Each row of a before or after table is a point. The points were changed in one or more steps. Then noise was added and the rows were shuffled. The steps act on how far a point lies along the listed directions, d1 being the first. Write out the steps. A step turns or swaps two directions, mirrors them in a line or flattens them onto one, adds a multiple of one to another, or multiplies one. Angles are multiples of 10 degrees, from the lower direction toward the higher: turns from -170 to 170, lines from 10 to 170 but not 90. Use the fewest steps. Two steps may share a direction if one is a turn and the other turns, adds or multiplies; they go together, in the order done. Otherwise the lowest direction goes first.
In the rows, zero is written as 128.

Directions:
(1): [153 111 194]
(2): [ 79  74 133]
(3): [176  82  98]
Before (12 x 3):
[[126 109 129]
 [124 144  68]
 [ 96 161 159]
 [ 87 103  66]
 [132  81 139]
 [102 171 138]
 [113 157 171]
 [173 170 128]
 [102 124 103]
 [150 158 112]
 [165 179 131]
 [189 135 111]]
After:
[[100 117 114]
 [201  69 184]
 [ 40 122 168]
 [191 202 111]
 [161 181 133]
 [104 181 160]
 [205  80 159]
 [128 226  70]
 [208 191 129]
 [199  98 189]
 [101 116 160]
 [ 66 109  82]]
Steps: multiply d3 by 2; turn d1 and d3 by 120 degrees; multiply d2 by 1.6

Directions:
(1): [ 92 151 149 111 121 202  63 183 153]
(2): [195 179  76 111 107 110 138 176 180]
(3): [ 57  95  64  97 163  96 144 176 133]
(4): [ 84 110 154 157  69 108 153 116 215]
Before:
[[102 103  57 125 125  56 199 144 164]
 [139 154  99 103 131 125 122 148 131]
 [ 71  77 151 144 179 118 118  86  74]
 [147 147 108 109 139 138  97 148 147]
 [147 159 103 115 127 154 118 162 127]
 [145 118 109 119 118 117 163 132 128]
 [118 145  89  93 149 140 108 162 139]
 [104 150 105 108 116 133 114 153 164]]
After:
[[115 148 116 102 135 146 104 150 125]
 [102 107 140 119 124 155 131 135 117]
 [140 146 112 108 140 143  93 148 144]
 [  6  78 125 125 138 142 129 150 139]
 [140 157 109 115 128 162 112 162 124]
 [140  95 101 145 170  57 169  82  92]
 [108 151 102 108 116 130 117 154 166]
 [121 146  85  93 148 137 110 161 141]]
Steps: swap d1 and d2

Directions:
(1): [115 170 125 166  96 105 190  81 172 177 153  40  96 131]
(2): [ 94 114 142 206 119 147  57 171 105 140  87  86  83 190]
Before (10 x 14):
[[108 148 129 151  98 114 178 101 179 164 142  57  95 151]
 [ 88 168 126 160 127 109 174  84 165 158 145  54  80 123]
 [140 149 113  80 126 102 177  95 150 129 148 140 155  86]
 [149 114 140 132 134 146  70 146 107 122 104 158 139 135]
 [145 107 141 143 120 150  74 182  96 118  95 156 116 153]
 [117 129 125 122 146 134 133 112 119 119 125 143 122 124]
 [114 115 130 161 135 130  80 150  87 116 111 119 124 163]
 [145 119 118  78 160 120 133 128 125 102 130 159 161 110]
 [140 142 125 104 129 111 204  98 159 131 175 132 161  93]
 [166 139 108  33 125 112 195  98 150 136 157 180 193  77]]
After, 10 rows:
[[101 169 128 171  80 104 205  80 198 188 153  15  78 155]
 [110 107 131 168 138 137  62 162  77 112 102 125 122 169]
 [119 128 125 119 148 135 131 110 119 116 125 147 124 123]
 [145  94 142 142 128 158  48 200  80 107  83 177 119 159]
 [178 142 106   6 129 108 213  88 154 128 166 196 210  57]
 [144 152 122  97 126 104 227  80 171 137 188 125 165  81]
 [ 81 191 124 180 110 100 205  64 185 183 156  10  63 125]
 [151 112 116  62 168 123 128 131 119  91 130 180 172 103]
 [144 156 108  68 125  96 196  81 158 131 157 142 161  74]
 [150 103 142 127 141 153  50 161  95 111  96 178 145 139]]
Steps: multiply d1 by 1.6; multiply d2 by 1.3

Directions:
(1): [ 44 109 169  85  82  96 117  78 111 184 167 153 138 165 150 134 117 180
 141   9 163  38 125 103 141  87 142 116 182 138 117 127]
(2): [122 100 172  88  64  67 121 118 143  93 150 166  92  62 144  59 159  84
 142 117  56 129 130 184  83 178  94 151 163 146 162  28]
(3): [ 53  97 122 196 120 178  75 101 133 142 138  88 137 145 179 153 231  99
  96 197 155  69  84 170  81 119 162 163 127 164 182 126]
Before (13 x 32):
[[ 30 101 135 151 130 148  91  79 106 181 155 124 164 186 164 170 150 168
  131  73 192  31  96 111 136  97 171 121 144 136 150 156]
 [178 147 145 103 137 119 152 156 142  89 113 145 106  81 101 108 104 115
  147 115 103 170 156 133 135 169 107 113 139 106 117 119]
 [128 132 150  84 117  71 146 116 121 146 139 151 129 126 116 105  96 149
  147  68 131 115 136 119 146 121 125 102 165 113 114 101]
 [117 140 110 143 156 161 129 117 126 159 119 101 161 157 128 163 122 158
  127 151 153 116 131 120 147  95 137 129 107 123 121 153]
 [ 66 119 135 127 114 116  97  86 106 169 150 121 134 190 154 159 146 161
  132  52 172  79 108 104 137  78 152 119 129 147 134 148]
 [196 154 109 129 155 151 157 159 140  76 106 125 115  97 111 110 112 106
  136 162  94 192 152 139 132 149 110 143 102 106 122 103]
 [132 156 104 136 169 176 139 145 121 149 103 120 158 172 134 162 100 168
  135 117 167 140 140  90 177  92 147 114 106 118  92 192]
 [163 142 124 112 138 136 144 137 135 129 128 119 127 133 117 144 108 137
  136 127 138 156 154 118 134 122 142 130 118 128 114 133]
 [ 98  97 132 132 129 129 130  94 121 143 154 132 134 152 151 142 138 161
  113  96 142  88 122 112 131 110 151 137 155 137 117 123]
 [170 141 108 128 154 109 147 173 137 102 114 140 132 107 110 115  97 112
  140 148  82 187 144 115 147 151 103 118  96 107 118 124]
 [120 140 125 127 140 143 148 114 125 154 104 113 148 177 130 163  99 167
  121 105 164  90 121  77 171 106 147 116 134 114  98 172]
 [190 163 116 118 161 140 168 156 132 122 102 140 130 138  83 130  64 143
  129 132 115 191 150  95 169 121 127 126 109 121 106 162]
 [ 59 106 145 117 113 131 118  87 119 163 149 128 134 163 156 138 140 143
  116  81 168  67 123 116 139 106 140 138 162 147 112 123]]
After, 13 rows:
[[142 122 132 127 123 119 131 126 144 118 120 121 132  97 135 112 145 113
  128 184  87 144 132 167 112 141 105 147 119 132 146  81]
 [150 131  93 170 175 177 128 142 131 112 105  96 137 143 131 151 145 100
   98 205 143 157 124 129 130 135 135 142 100 135 117 148]
 [109 130 157  79  96 105 144 106 124 130 151 154 118 120 137 100 107 154
  150  36 116 102 148 122 141 115 120 135 167 121 119  87]
 [130 142 162  81 125 114 148 129 128 129 133 151 117 116 110 127  91 157
  152  49 140 117 153 107 154 132 121 107 158 108 100 137]
 [187 141 122 136 130 126 151 146 147  85  87 118 116 106 120 112 131  93
  119 196  84 167 123 134 130 173 111 139 119 117 129 102]
 [154 124  82 209 186 189 106 154 136  92 101  91 144 121 134 150 170  85
  111 249 131 167 105 156 112 167 143 144  69 128 173 142]
 [175 144  86 180 168 151 106 149 129  95 101  88 119 142 130 147 161  99
  116 201 124 194 113 139 119 132 136 134  61 136 152 144]
 [151 112  96 167 172 158 144 128 125 111 126 114 124 134 140 145 143 129
  105 182 124 151 123 124 131 131 144 143 112 128 123 129]
 [169 156 111 129 178 120 153 146 126 138 104 120 142 143  97 137  84 141
  133 136 149 162 134  97 157 116 137  97 116 104 102 149]
 [105 121 149  89 106  69 140 133 130 140 150 162 130 123 128 108  95 143
  155  61  96 121 142 107 146 127 104 118 143 116 111 105]
 [159 139 159  78  96  92 159 135 135 111 132 178 107 104  99  83  84 131
  140  85  75 161 149 124 141 138 110 144 149 138 127  84]
 [164 134 137 110 124 123 138 158 145  86 112 150 115  79 143  84 140  96
  143 168  70 189 141 169 121 172  98 148 121 132 136  82]
 [160 133 139  93 115 114 137 130 141 125 138 130 116 115 123 124 121 125
  142 117 115 148 157 131 125 137 135 137 133 138 122 102]]
Steps: turn d1 and d2 by -140 degrees
